Every row gives one point. Before rounding, the points of a table are all equally far from one centre. They may lie mostly on one side of it. Where is the centre, to within rounding?

Points (10 x 3):
[[-0.15  0.23  0.49]
 [-0.27  0.31  0.20]
 [-0.22  0.23 -0.19]
 [-0.55 -0.07  0.47]
 [-0.51  0.09  0.39]
 [-0.56  0.11  0.07]
 [-0.61  0.02  0.01]
 [-0.57 -0.12  0.47]
 [-0.13 -0.39 -0.46]
 [-0.62 -0.02  0.26]]
Centre: [-0.08 -0.26  0.14]

Points (18 x 12):
[[ 0.15  0.76  0.01 -0.18  0.36  0.02  0.23  0.16  0.55  0.03  0.30 -0.05]
 [ 0.30  0.37 -0.18 -0.51  0.50 -0.36 -0.05  0.54  0.20 -0.34  0.28  0.18]
 [ 0.19  0.19  0.23 -0.51  0.65  0.12 -0.23  0.41  0.50  0.05  0.31  0.33]
 [ 0.29  0.65  0.12 -0.55  0.48  0.43 -0.10  0.50  0.09 -0.14  0.21 -0.02]
 [ 0.54  0.17  0.35 -0.01  0.23 -0.07 -0.51  0.37  0.52 -0.16 -0.05  0.14]
 [ 0.27  0.50  0.15 -0.56  0.46  0.08  0.02  0.23  0.37  0.14  0.58 -0.21]
 [ 0.35  0.37  0.13 -0.62  0.52  0.10 -0.31  0.21  0.38 -0.17  0.20 -0.30]
 [ 0.41  0.75  0.06 -0.61  0.17 -0.35  0.13  0.50  0.16  0.01  0.18 -0.05]
 [ 0.54  0.59  0.03 -0.44  0.38 -0.05 -0.03  0.55  0.05  0.24  0.61  0.20]
 [ 0.25  0.22  0.40 -0.48  0.34  0.03 -0.22  0.51  0.25 -0.06  0.63  0.11]
 [ 0.46  0.32  0.40 -0.41  0.45  0.06 -0.15 -0.09  0.09 -0.05  0.26 -0.18]
 [ 0.23  0.51  0.38 -0.24  0.25  0.11 -0.01  0.67  0.26 -0.02  0.64  0.02]
 [ 0.78  0.35  0.01 -0.51  0.23 -0.06  0.09  0.36  0.00  0.03  0.65 -0.01]
 [ 0.62  0.47  0.14 -0.40  0.78  0.07  0.14  0.33  0.08  0.00 -0.20  0.22]
 [ 0.21  0.50 -0.11 -0.27  0.58  0.30  0.09  0.48  0.44 -0.28  0.06  0.38]
 [ 0.59  0.49  0.46 -0.38  0.55  0.12  0.06  0.53  0.15 -0.04  0.40  0.14]
 [-0.14  0.27  0.28 -0.62  0.22  0.11  0.12  0.52  0.20  0.33  0.44 -0.11]
 [ 0.44  0.37  0.11 -0.21  0.58  0.21 -0.27 -0.08  0.35  0.04  0.34  0.18]]
Centre: [ 0.35  0.15 -0.02 -0.20  0.21  0.05  0.04  0.44  0.20  0.12  0.05 -0.02]
